Every row gives one point. The last column is the point's height on a tilted bowl or saddle (a function of degree 2), plus a little noise. Count its main directions that bend up, bend down and stay straight.

Points, 18 rows:
[[ 0.39 -1.52  0.88 -1.24]
 [ 2.49 -1.21 -2.17 -1.20]
 [ 0.46 -0.32  2.83 -1.29]
 [ 0.23  0.54  1.12 -1.26]
 [ 1.18  4.84  1.49 -2.93]
 [ 0.45  0.07  1.81 -1.22]
 [-0.90 -3.89  1.55 -2.72]
 [ 3.59  1.22 -1.30 -2.73]
 [-1.47  2.21 -0.13 -1.30]
 [ 1.96 -0.93  0.62 -1.17]
 [ 2.67  0.78 -0.90 -1.90]
 [-0.61  0.93  1.15 -1.31]
 [-1.40  2.35  0.57 -1.26]
 [ 0.44  1.09 -1.04 -1.33]
 [ 1.01 -0.57 -2.65 -1.08]
 [ 1.99 -0.92  1.86 -1.16]
 [-1.79 -1.39  2.43 -2.23]
 [ 0.43 -1.74 -0.81 -1.21]]
Directions: 0 up, 1 down, 2 straight

Points, 25 rows:
[[-1.15  0.35  0.84 -0.18 -0.23]
 [ 3.45  3.99 -0.08  2.11 -3.49]
 [ 1.06 -1.79  3.18  0.61 -2.44]
 [ 0.33  0.41 -0.61  1.04  0.10]
 [-0.13 -1.78  1.61 -2.11 -1.24]
 [-0.34 -0.44  2.34  0.90 -0.83]
 [-0.43 -0.80 -0.06  4.05 -2.19]
 [ 1.42  1.25  1.05 -0.36  0.07]
 [ 2.02  0.41 -0.37 -3.86 -1.21]
 [ 5.50  0.76 -0.33  1.60 -3.03]
 [-1.96  0.45 -1.89 -3.61 -3.01]
 [-1.95 -1.81  0.33  1.51 -1.73]
 [-1.19  0.40  1.23  0.13 -0.38]
 [ 1.35  2.61 -1.72 -0.68 -1.53]
 [-1.22  1.46 -0.94  0.51 -0.88]
 [ 0.62  3.49 -0.86  1.48 -2.30]
 [ 0.37 -1.08  0.17 -0.76  0.08]
 [ 0.33  0.93 -1.25  0.04 -0.11]
 [-0.29 -2.36 -0.72 -0.76 -0.87]
 [ 2.13 -0.69  1.34  0.64 -0.52]
 [ 0.39 -0.64  2.83 -0.51 -0.97]
 [-1.74  1.61  1.06 -2.96 -2.28]
 [ 2.33 -3.60 -1.00 -0.27 -2.73]
 [ 1.29  2.66  1.29  0.58 -0.83]
 [ 0.59  1.85  1.25 -1.30 -0.42]]
Directions: 0 up, 4 down, 0 straight
